Each row is a point. Each copy is the shape, with its points in the same order, stretched, turned, moved and blurred by noise. Is it also mirrored, or only turned?

Shape (6 x 2)
[[ 28  12]
 [ 30 -49]
 [  8   7]
 [-21  14]
 [  7   4]
 [ -2 -39]]
Copy 1 (6 x 2)
[[ -5 -39]
 [ 59 -33]
 [ -4 -16]
 [-18  22]
 [  1 -13]
 [ 43   1]]
Copy 1 is: mirrored
Copy 2 (6 x 2)
[[ 16   8]
 [  3 -51]
 [ -5   6]
 [-31  19]
 [ -6   7]
 [-27 -34]]
Copy 2 is: only turned
Copy 3 (6 x 2)
[[-29   1]
 [ 14 -50]
 [-11   9]
 [  6  34]
 [ -6   7]
 [ 31 -21]]
Copy 3 is: mirrored
Copy 4 (6 x 2)
[[  7 -44]
 [ 60 -16]
 [  3 -23]
 [-19  -2]
 [  5 -15]
 [ 34  14]]
Copy 4 is: mirrored

Shape (10 x 4)
[[-16 -23  25  -7]
 [ -9   7 -20  21]
 [-12  25  16  10]
 [-17   9  17 -24]
 [  8  22  -1  -1]
 [ 11  20   6 -26]
 [ 13  16  14  -7]
 [ -1  20  -6   3]
 [-32 -33  -6  51]
 [-17  -6 -20  24]]
Copy 1 (10 x 4)
[[-24  -9  18   8]
 [  5  16 -29  21]
 [ 10  26  12  19]
 [ -5  19  21 -11]
 [ 27  16  -3   1]
 [ 22  14  11 -21]
 [ 22   7  12  -1]
 [ 17  20 -10   5]
 [-36  -9 -30  60]
 [ -7   9 -32  26]]
Copy 1 is: only turned
Copy 2 (10 x 4)
[[ -9 -11  32 -15]
 [-15  -3 -21   7]
 [-12  29   5   3]
 [-13  16  16 -30]
 [  8  20 -12  -9]
 [ 11  23  -2 -32]
 [ 15  21   5 -13]
 [ -4  17 -15 -10]
 [-36 -35   9  37]
 [-21 -16 -15  11]]
Copy 2 is: only turned
Copy 3 (10 x 4)
[[ -9 -30 -27   7]
 [-34  16  12   7]
 [-10  20 -20  26]
 [ -4   1 -38  -6]
 [  0  25  -3   2]
 [ 13  21 -20 -15]
 [ 13  15 -11   6]
 [-12  23  -4   3]
 [-60 -31  17  36]
 [-42   1  12   9]]
Copy 3 is: mirrored
